Each point is reached from the start by the listed moves, each made once or not at all, plus a little noise. Say if it took an odd or an even number of moves. Then give how often each move was made.
In the rows, zero is written as 100.

Moves:
(1): 109, 109, 81, 124
(2): 63, 124, 87, 85
(3): 111, 141, 90, 86
Start: 89, 114, 73, 128
Points:
60, 181, 50, 99 => even (0, 1, 1)
53, 140, 62, 116 => odd (0, 1, 0)

Moves:
(1): 106, 100, 90, 93, 94, 103, 94, 95, 99, 116, 95, 115, 109
(2): 91, 111, 95, 100, 90, 90, 100, 109, 85, 92, 91, 114, 105
(3): 123, 108, 101, 113, 111, 95, 87, 97, 116, 87, 112, 100, 105
(4): 103, 108, 86, 112, 92, 106, 94, 98, 108, 100, 111, 84, 107
(5): 108, 100, 98, 95, 107, 108, 97, 91, 94, 94, 96, 89, 108
(6): 86, 99, 99, 114, 109, 102, 108, 101, 95, 100, 90, 111, 108
(7): 95, 114, 116, 97, 95, 114, 96, 102, 97, 116, 107, 100, 102
(8): 92, 105, 98, 93, 102, 93, 100, 105, 102, 104, 97, 98, 106
(9): 95, 115, 94, 88, 85, 120, 100, 107, 119, 108, 80, 110, 82
(10): 106, 107, 95, 100, 118, 113, 88, 99, 99, 111, 106, 88, 83
(11): 113, 115, 91, 87, 114, 124, 104, 100, 108, 103, 133, 98, 93
(12): 102, 114, 103, 107, 102, 85, 110, 74, 98, 96, 100, 94, 104
Start: 97, 113, 97, 106, 100, 108, 90, 94, 102, 110, 103, 100, 91
Points:
113, 152, 86, 134, 136, 101, 80, 63, 90, 89, 98, 96, 104 => even (0, 1, 1, 0, 1, 1, 0, 0, 0, 1, 0, 1)
97, 159, 86, 78, 89, 155, 64, 97, 94, 146, 77, 116, 80 => even (1, 1, 0, 0, 1, 0, 1, 0, 1, 1, 0, 0)
82, 175, 86, 90, 111, 171, 86, 112, 106, 139, 109, 121, 65 => even (0, 1, 0, 0, 0, 1, 1, 0, 1, 1, 1, 0)
86, 157, 95, 90, 103, 168, 98, 105, 122, 136, 113, 117, 77 => even (0, 0, 0, 0, 0, 1, 1, 0, 1, 0, 1, 0)
103, 157, 97, 85, 84, 137, 86, 63, 109, 140, 80, 108, 97 => odd (1, 0, 0, 0, 1, 0, 1, 0, 1, 0, 0, 1)
104, 170, 82, 64, 86, 166, 81, 96, 104, 138, 103, 126, 91 => even (1, 1, 0, 0, 1, 0, 1, 0, 1, 0, 1, 0)
103, 171, 76, 97, 119, 195, 76, 93, 123, 140, 126, 80, 74 => odd (0, 0, 0, 1, 1, 1, 1, 0, 1, 1, 1, 0)

Moves:
(1): 116, 91, 95, 92, 80, 108, 97, 110, 86, 88, 110, 99, 116, 88, 112, 88, 89, 84, 90, 91, 117, 115, 119, 109
(2): 102, 103, 101, 75, 116, 114, 96, 98, 93, 123, 113, 82, 101, 104, 93, 107, 114, 92, 95, 93, 100, 94, 92, 100
(3): 102, 93, 92, 101, 105, 98, 121, 88, 85, 100, 100, 86, 115, 99, 94, 101, 95, 92, 97, 94, 117, 103, 87, 109
(4): 111, 112, 106, 110, 110, 96, 112, 107, 100, 96, 96, 93, 105, 89, 103, 104, 93, 94, 89, 105, 105, 99, 96, 108
(5): 82, 105, 119, 111, 97, 99, 87, 87, 100, 94, 94, 112, 96, 118, 114, 93, 100, 94, 83, 94, 99, 83, 112, 90
(6): 101, 99, 107, 107, 98, 113, 99, 103, 101, 108, 113, 95, 102, 104, 101, 90, 110, 118, 101, 101, 101, 92, 91, 111
(7): 104, 118, 92, 90, 97, 111, 108, 102, 96, 75, 106, 85, 109, 97, 95, 109, 118, 100, 98, 107, 102, 94, 123, 103
(8): 96, 87, 106, 116, 111, 93, 96, 105, 122, 107, 113, 89, 91, 86, 104, 123, 97, 101, 117, 89, 115, 98, 117, 90
(9): 101, 106, 89, 91, 102, 100, 93, 91, 93, 106, 104, 114, 84, 97, 89, 109, 96, 108, 97, 107, 107, 83, 101, 103
(10): 97, 110, 104, 88, 97, 100, 106, 94, 98, 103, 110, 98, 93, 105, 101, 94, 100, 111, 101, 109, 112, 110, 86, 102
(11): 85, 100, 112, 78, 91, 90, 127, 85, 107, 95, 113, 127, 96, 113, 132, 102, 100, 88, 89, 93, 78, 98, 123, 106
(12): 119, 91, 112, 97, 116, 106, 111, 94, 90, 105, 122, 110, 117, 115, 94, 77, 99, 109, 79, 111, 104, 109, 97, 90
(13): 94, 100, 105, 94, 96, 115, 100, 103, 101, 98, 91, 106, 105, 115, 103, 118, 102, 101, 100, 111, 105, 94, 96, 106
(14): 109, 102, 99, 110, 99, 100, 75, 102, 118, 84, 114, 104, 106, 107, 97, 101, 96, 85, 109, 96, 103, 107, 93, 140
(15): 103, 104, 123, 117, 112, 115, 86, 91, 91, 98, 104, 105, 85, 88, 92, 111, 104, 110, 134, 116, 95, 77, 105, 99
(16): 67, 108, 101, 81, 121, 138, 98, 98, 109, 107, 98, 99, 97, 118, 93, 100, 79, 107, 100, 111, 107, 109, 106, 90
(17): 100, 98, 95, 103, 106, 115, 79, 82, 105, 107, 96, 107, 98, 76, 106, 117, 92, 122, 108, 110, 102, 92, 112, 94
(18): 109, 103, 95, 125, 99, 74, 103, 111, 99, 104, 91, 102, 107, 107, 99, 112, 96, 97, 123, 85, 101, 107, 106, 100
(19): 101, 86, 107, 113, 123, 73, 75, 114, 80, 87, 98, 77, 98, 90, 88, 82, 93, 116, 114, 114, 101, 89, 125, 116
(20): 92, 105, 104, 105, 90, 95, 98, 96, 96, 113, 129, 84, 100, 87, 100, 113, 105, 86, 107, 126, 91, 94, 92, 101
(21): 123, 102, 66, 104, 95, 105, 110, 82, 114, 117, 97, 101, 89, 80, 109, 123, 112, 69, 107, 104, 97, 106, 104, 96
(22): 101, 104, 105, 100, 113, 94, 89, 106, 125, 102, 95, 100, 122, 96, 92, 91, 107, 110, 125, 112, 109, 91, 100, 97
(23): 107, 94, 119, 122, 76, 117, 97, 79, 109, 111, 91, 89, 97, 98, 97, 88, 88, 96, 100, 91, 92, 96, 116, 95
(24): 92, 94, 87, 113, 101, 105, 106, 99, 100, 111, 95, 107, 104, 89, 86, 119, 116, 106, 97, 100, 112, 110, 108, 111
Start: 101, 76, 98, 116, 107, 83, 108, 107, 102, 99, 92, 104, 113, 101, 97, 111, 104, 115, 83, 99, 97, 90, 91, 114
Points:
136, 94, 115, 99, 155, 61, 72, 114, 62, 85, 136, 77, 154, 116, 75, 72, 118, 134, 87, 125, 146, 65, 156, 120 => even (1, 1, 0, 0, 1, 0, 1, 0, 1, 1, 0, 1, 0, 0, 0, 0, 0, 1, 1, 0, 0, 1, 0, 0)
98, 93, 157, 132, 157, 132, 21, 101, 88, 64, 181, 90, 142, 104, 65, 75, 101, 140, 121, 187, 128, 35, 159, 168 => even (1, 0, 0, 0, 1, 1, 1, 0, 1, 0, 0, 1, 0, 1, 1, 1, 0, 0, 1, 1, 0, 1, 0, 0)
153, 59, 101, 150, 134, 94, 107, 134, 112, 113, 137, 97, 163, 101, 92, 163, 108, 82, 81, 81, 159, 127, 116, 168 => odd (1, 1, 0, 1, 0, 0, 0, 1, 0, 0, 0, 1, 1, 1, 0, 0, 0, 1, 0, 0, 0, 0, 0, 1)
139, 91, 89, 143, 104, 164, 89, 43, 92, 130, 140, 98, 111, 54, 79, 159, 82, 103, 127, 156, 118, 77, 170, 95 => odd (1, 0, 0, 0, 0, 0, 1, 0, 1, 0, 0, 1, 0, 0, 1, 1, 1, 1, 0, 1, 1, 0, 1, 0)
110, 49, 107, 160, 135, 132, 60, 80, 112, 110, 123, 30, 138, 64, 62, 165, 124, 145, 114, 106, 149, 57, 152, 186 => odd (0, 1, 1, 0, 0, 1, 1, 1, 0, 0, 0, 0, 1, 1, 0, 0, 1, 0, 1, 0, 0, 0, 1, 1)
81, 88, 123, 135, 148, 194, 29, 51, 145, 156, 114, 105, 106, 77, 42, 145, 102, 167, 149, 135, 126, 42, 114, 158 => even (0, 1, 0, 0, 0, 1, 0, 0, 1, 0, 0, 0, 0, 1, 1, 1, 1, 0, 0, 0, 0, 1, 1, 1)
136, 65, 157, 154, 166, 81, 72, 82, 102, 100, 115, 59, 174, 115, 69, 55, 89, 104, 77, 112, 129, 62, 113, 159 => odd (0, 1, 1, 1, 1, 0, 0, 0, 0, 0, 0, 1, 0, 1, 0, 0, 0, 0, 1, 0, 0, 1, 1, 0)
126, 34, 121, 146, 172, 115, 120, 67, 111, 153, 133, 78, 145, 72, 80, 137, 96, 89, 150, 106, 145, 92, 195, 123 => even (1, 1, 1, 0, 0, 0, 0, 1, 0, 0, 1, 1, 0, 0, 1, 1, 0, 1, 1, 0, 1, 1, 1, 1)
147, 71, 93, 149, 145, 88, 76, 98, 91, 124, 82, 66, 164, 66, 110, 137, 108, 102, 116, 112, 156, 57, 135, 150 => even (1, 1, 1, 1, 1, 1, 0, 0, 0, 0, 0, 0, 1, 0, 0, 0, 1, 1, 1, 0, 1, 1, 0, 0)
94, 79, 158, 161, 144, 135, 51, 92, 92, 141, 128, 34, 108, 56, 89, 168, 52, 128, 162, 151, 144, 65, 160, 120 => odd (1, 1, 0, 1, 0, 0, 0, 1, 0, 1, 0, 0, 1, 0, 1, 1, 1, 1, 1, 1, 0, 0, 1, 0)
140, 61, 126, 123, 170, 155, 71, 75, 132, 160, 143, 43, 140, 49, 91, 95, 75, 142, 106, 142, 160, 90, 155, 116 => odd (1, 1, 0, 1, 0, 1, 0, 1, 0, 1, 0, 1, 0, 0, 0, 1, 1, 0, 1, 0, 1, 1, 1, 0)
147, 104, 102, 117, 127, 139, 79, 78, 108, 151, 155, 70, 127, 16, 106, 153, 132, 107, 140, 168, 123, 60, 94, 126 => even (1, 1, 0, 1, 0, 1, 0, 0, 0, 1, 0, 0, 0, 0, 1, 0, 1, 0, 0, 1, 1, 1, 0, 0)

Moves:
(1): 90, 75, 109, 91, 123, 88, 73, 107, 97, 87, 113, 108, 113, 100, 99, 113, 102, 92, 72, 107, 90, 126, 96, 91
(2): 104, 86, 102, 92, 105, 119, 94, 94, 100, 105, 102, 110, 95, 72, 104, 105, 104, 90, 95, 116, 98, 102, 101, 109
(3): 107, 86, 112, 111, 92, 78, 107, 101, 123, 89, 100, 102, 89, 105, 110, 103, 116, 88, 117, 123, 83, 86, 107, 101
(4): 103, 104, 102, 100, 82, 102, 132, 93, 97, 92, 100, 90, 89, 114, 96, 111, 118, 89, 105, 106, 106, 96, 90, 111
(5): 103, 120, 98, 93, 97, 106, 104, 120, 113, 93, 94, 108, 120, 87, 114, 101, 99, 102, 94, 96, 111, 104, 123, 118
(6): 87, 104, 83, 98, 107, 103, 114, 119, 89, 97, 95, 114, 107, 103, 89, 111, 90, 104, 101, 81, 96, 106, 101, 93
(7): 124, 91, 115, 95, 97, 91, 89, 110, 106, 102, 93, 104, 105, 93, 112, 103, 82, 111, 110, 93, 105, 109, 91, 94
(8): 102, 93, 105, 85, 99, 100, 89, 103, 110, 108, 109, 106, 107, 106, 89, 97, 106, 97, 109, 108, 94, 118, 104, 92
(9): 96, 103, 90, 93, 111, 100, 107, 109, 86, 103, 119, 115, 99, 111, 103, 127, 102, 69, 90, 94, 92, 108, 119, 110
(10): 98, 98, 86, 102, 91, 119, 106, 117, 117, 85, 105, 95, 89, 110, 109, 110, 87, 102, 96, 119, 111, 80, 84, 90
(11): 84, 104, 110, 91, 84, 104, 98, 103, 98, 105, 106, 93, 100, 103, 96, 108, 103, 105, 104, 84, 86, 97, 111, 114
(12): 115, 95, 105, 105, 103, 106, 108, 85, 96, 93, 92, 100, 109, 113, 97, 102, 98, 110, 94, 107, 79, 91, 90, 95
(13): 119, 95, 114, 99, 103, 115, 97, 110, 111, 108, 100, 92, 95, 95, 104, 90, 103, 76, 107, 97, 103, 122, 96, 108
(14): 93, 87, 141, 97, 87, 99, 107, 118, 93, 115, 122, 93, 115, 79, 96, 92, 96, 98, 89, 113, 107, 125, 92, 82
(15): 106, 98, 103, 100, 119, 102, 105, 89, 107, 102, 98, 82, 105, 87, 122, 88, 119, 113, 118, 113, 108, 105, 112, 78
(16): 82, 106, 115, 99, 91, 96, 96, 89, 112, 97, 96, 107, 99, 119, 115, 79, 101, 107, 107, 112, 104, 81, 91, 98
(17): 103, 106, 91, 89, 85, 101, 96, 105, 90, 97, 108, 107, 85, 101, 101, 90, 111, 98, 103, 104, 93, 105, 100, 109
(18): 104, 83, 80, 98, 103, 82, 114, 106, 117, 112, 77, 97, 117, 90, 111, 100, 101, 112, 80, 87, 99, 103, 107, 96
(19): 119, 91, 96, 134, 78, 123, 111, 106, 84, 118, 99, 112, 92, 113, 97, 117, 126, 99, 106, 92, 114, 91, 98, 91
(20): 96, 111, 99, 99, 94, 94, 98, 102, 99, 110, 65, 111, 99, 91, 108, 97, 111, 87, 93, 96, 99, 88, 81, 85
(21): 109, 98, 100, 106, 94, 104, 99, 99, 84, 101, 134, 99, 105, 115, 87, 99, 123, 84, 102, 98, 87, 109, 82, 118
(22): 101, 100, 102, 85, 94, 93, 94, 99, 99, 92, 88, 93, 102, 107, 110, 97, 100, 95, 103, 98, 105, 83, 102, 86
(23): 108, 109, 94, 105, 105, 106, 100, 116, 87, 124, 94, 116, 87, 104, 101, 105, 105, 96, 110, 114, 107, 83, 115, 121
(24): 95, 107, 83, 93, 91, 96, 94, 84, 99, 97, 96, 77, 112, 118, 102, 96, 94, 105, 105, 99, 93, 110, 108, 99
Start: 101, 107, 104, 110, 91, 89, 88, 92, 101, 95, 101, 111, 90, 96, 89, 88, 106, 91, 85, 103, 103, 106, 100, 80
Points:
100, 92, 183, 74, 56, 115, 87, 106, 144, 111, 83, 83, 111, 106, 136, 48, 131, 81, 108, 151, 99, 96, 63, 5 => even (0, 0, 0, 0, 0, 0, 0, 1, 0, 1, 1, 1, 1, 1, 1, 1, 0, 0, 0, 1, 0, 1, 0, 0)
144, 112, 74, 95, 86, 93, 100, 155, 116, 110, 76, 129, 62, 116, 154, 107, 129, 40, 137, 136, 96, 109, 114, 66 => odd (0, 0, 1, 0, 0, 1, 1, 0, 1, 1, 0, 0, 1, 0, 1, 0, 1, 0, 0, 1, 0, 0, 1, 1)
94, 101, 104, 78, 60, 99, 99, 136, 99, 156, 57, 137, 100, 70, 119, 55, 125, 63, 76, 119, 104, 132, 92, 79 => even (0, 1, 0, 0, 0, 1, 0, 0, 0, 0, 0, 0, 1, 1, 0, 1, 1, 1, 0, 1, 0, 0, 1, 1)
99, 139, 98, 62, 47, 161, 127, 158, 104, 112, 88, 174, 70, 126, 116, 119, 144, 24, 90, 136, 83, 91, 106, 134 => even (0, 1, 0, 1, 1, 1, 0, 1, 1, 1, 1, 1, 1, 0, 0, 1, 1, 0, 0, 1, 0, 0, 1, 0)
